Every row gives one point. To make a cloud, some directions were put in groups of two or more. Within a group, all points are equally far from the middle, so they leave a hole (a ring in 2 directions, a hollow ball in 3). The other directions are filled evenly. Then the cloud was stretched, turned, moved and blurred a little. Count the holes, and give their numbers of directions, smallest first.

Cloud:
[[  4 -29  16]
 [-48   1  24]
 [ 11 -70 -26]
 [ -9  16  32]
 [ 49 -31 -32]
 [-19  -6  -4]
 [ 10  40  11]
 [ -8 -71 -12]
 [ 62 -13 -36]
 [ 24 -30  46]
 [ 51 -13  61]
 [-50  -1 -27]
 [-50 -34 -33]
 [ 44 -33   5]
 [ 30 -48 -34]
 [  7  12  20]
 [-26 -26  -8]
 [ 49 -11  16]
 [ -9  55  38]
 [ 24  38  16]
 [ 44  -6  35]]
Holes: 0

Cloud, 30 rows:
[[-13 -19  44  12]
 [  4 -15  33   4]
 [-53 -23 -26 -61]
 [ -1   5   8 -71]
 [-53 -23 -34 -42]
 [-33 -38 -37   5]
 [-12  26 -28 -26]
 [ 10  19 -18 -50]
 [-14  34 -21  49]
 [-57 -15 -31 -27]
 [ -7 -12  17 -49]
 [-28  34  -5  -7]
 [ 15  43 -41  15]
 [-19 -13 -46   1]
 [ 35 -21 -53 -51]
 [ 22  54 -11  34]
 [ 28  -4  -6  -2]
 [ 23 -13 -34   1]
 [-30 -15 -28 -63]
 [-29 -18 -30  51]
 [-63 -45   4   4]
 [-36  24 -63 -27]
 [ 46   1 -68 -10]
 [-16  44   6 -28]
 [-30 -23 -15   4]
 [ 25  55 -13  52]
 [-61 -21 -11  49]
 [-23  -2   1 -76]
 [ 21  35 -52   8]
 [-35  -4 -43 -27]]
Holes: 0

Cloud (47 x 6):
[[ 14  13 -10   0  74  40]
 [ 35  -1  58  24  11 -16]
 [ -2   2  13  37 -45  37]
 [-67  -7 -48 -22  -9 -23]
 [-84 -31 -13  19  28 -33]
 [  1  -6  18 -64  -1  12]
 [ 22   4  31   9 -13  64]
 [ 10 -26  50 -27  13 -11]
 [-17 -58  30  16 -26 -32]
 [-35 -43   4   9 -64  -5]
 [-87   7   5   8 -29 -14]
 [ 26   2 -27   9  32  49]
 [-14  50 -32  32  16 -20]
 [ 21 -77   5 -13  33  -3]
 [-53  17  33  40  68   6]
 [ 38 -21  -3  40 -19 -37]
 [  1   4  17  23 -40  49]
 [ 30 -19  50 -22  15  -4]
 [-30   7 -35   8  26  45]
 [ 59 -18  44  13  29  23]
 [ 11 -43  26 -51  -8  23]
 [-29  -8  46  67 -31   6]
 [ 18  41  20  30 -44   2]
 [ -5  29  16   8 -26 -52]
 [  5 -14  19  11 -44 -46]
 [-24   4  -6 -48 -42  -7]
 [ 13 -47 -16 -36 -45  14]
 [ 52 -35 -35 -34  -2  15]
 [-12 -65  11 -13   0  61]
 [-59  43  31  49 -10  -7]
 [-39 -22  48  63 -29   6]
 [ 66 -22  18   1  33  34]
 [-61 -34  65  15   5   4]
 [ -7 -45   1  10 -53 -35]
 [-39 -10 -16   1  32 -60]
 [ 39 -15 -16 -15 -52  -9]
 [ 56  10  -4   1 -36  16]
 [ 21  46  14 -40  28  17]
 [ 41  11 -48  -4  20  17]
 [-31 -30 -41   9  17 -56]
 [ 27  11 -42  34  -2   0]
 [-29  60  10  10 -13  25]
 [ -2 -49 -24 -39  63  -1]
 [-53   3 -22 -54 -10   5]
 [-66 -49  -8  47  33 -10]
 [-17  42 -12  -7  46  43]
 [-51 -38  44  13 -24 -28]]
Holes: 3 (2, 2, 2)

Cloud (84 x 8):
[[  6  12  32  22 -48  55 -51 -13]
 [ 14 -20  33   5 -22  19 -66  29]
 [ -4  39 -24  68  -7  59 -11  -2]
 [-35 -21  39   7 -36 -27   7  53]
 [-21  30  -2  24 -69  72   7  15]
 [-23 -16   4 -15  35  45   8  41]
 [  3 -24  32 -83  -7  -2   1   6]
 [ -1  60  18  38 -27   1  50 -29]
 [ 26  36  45 -38  -1   3  58  -7]
 [ 49  19 -15  25   4 -11  74  26]
 [-57  19   6  36 -70   0  25   3]
 [  2 -46  17 -12   9  39  59  12]
 [-31 -13  27  21 -38 -38  37 -28]
 [ 63 -14  35 -43  21  -6  20  -8]
 [-32 -50  27  -5  26   0  19  -1]
 [-12  68  14 -38  25  39   5 -28]
 [-17  59  22 -19 -37  63  15  38]
 [-28 -21  51  27 -51 -18  28  10]
 [  9   1  11  19  -9  25 -75 -34]
 [-17  15 -25 -17 -25 -60  19  37]
 [  0  44  44  36 -62  33  21  17]
 [ -3  50  -3  15 -31  68   2 -48]
 [ -3  75  44  17 -26  15  22 -19]
 [ -9   9 -13 -17  -1 -29  71 -41]
 [ -8  10   8 -32 -49  31  29 -57]
 [ -6 -35  51 -47   9 -36   6  28]
 [ -5 -34   0  16 -34  48 -31   4]
 [ 29   2 -26  50  -9  51  48  21]
 [ -2  66 -43  11  20  25 -19  45]
 [-41  38  16  30  -5 -15 -56 -44]
 [-15  23 -25  41 -52 -43 -22  -2]
 [ 24 -38  34 -46  -6  18  65  -6]
 [  9  61 -12  41 -15  39  20  68]
 [  6  73  -4 -19 -37  14  47  15]
 [ -2 -10   2 -41  37  31 -13  47]
 [ 36  25   5  51 -23   6 -34  58]
 [-12  36  75 -27   0   2 -12  37]
 [-43 -23  59 -28 -45  26  14 -15]
 [-14  26  10  38  -9  48 -66 -28]
 [ -3 -57  -4  -3  -2 -11  24  41]
 [ 63  -7   3 -11 -20  43  -7 -23]
 [  0  82 -21  -3 -24  12 -22  44]
 [-18  82  -4  32   6   9 -48 -19]
 [-12  27  14 -12 -28  19 -45  71]
 [-29   6  58 -42 -11  26 -45  29]
 [ 33 -28  26 -24 -48 -32  32  11]
 [  6  21 -10 -32  20 -43  48 -35]
 [ 21 -13 -19 -14  17  -2 -64  10]
 [ 22  29  48  28  30  23 -13 -53]
 [ -6 -23  61 -33 -25 -24 -32  25]
 [-44  25  33 -10   4 -39 -46 -34]
 [ -6  36  55  -9 -17  44  29  60]
 [ 24 -35  35 -32  -1 -14  -7 -53]
 [ 21  20  39  11  -5 -10  36 -61]
 [-43  33  -4  77 -15  -4  -6  -8]
 [-41  57  41 -10 -10 -30 -36  -2]
 [ 62 -11  -8  45  11   8 -15   1]
 [ 46  28  -2   6 -34 -42  28  31]
 [-35  -5 -61   4  -6  17  30  12]
 [ 34  32 -41   5  32 -27  12 -29]
 [ 16  32  26  21   2  42  30  77]
 [-35 -14  -3 -26 -34  46 -27  38]
 [-73  30   0  -9  25  -5  32  -6]
 [ -8  45  55  32 -48  34  24  32]
 [ -4  36 -13  74   4  23 -34  33]
 [ 49 -21  -2 -20  39 -17  23 -30]
 [ 36   5  -6 -61  -5  12 -13 -40]
 [ -9  57 -22  19  12  70  14 -27]
 [ -2  -6 -39 -35  -8  36  20  61]
 [-44  11  -8  49  -9   8 -18 -47]
 [  7  55  11 -32  29  50 -38  -1]
 [  8  19  44  20 -19  55 -48  42]
 [-37  -1  -9  39  19 -22 -37 -12]
 [-39  12 -13  11   9  65 -20  27]
 [-55  19  32  -7 -26  13 -62 -34]
 [-35 -32  43  16 -13 -39  18  24]
 [ 48 -28  19 -10 -13  51  38 -10]
 [ 13 -22   9 -32  41   7  76   8]
 [-50  27   4 -12 -70  33  48  -5]
 [-69  18  31   6  38  -5  10  -7]
 [ 12  12 -32 -64 -44  26  15  21]
 [-54  75  22  39 -18   0  -3  16]
 [-19  56  15  70 -34 -17  -5   5]
 [  0   3   0  39 -24 -61  11 -14]]
Holes: 2 (4, 4)
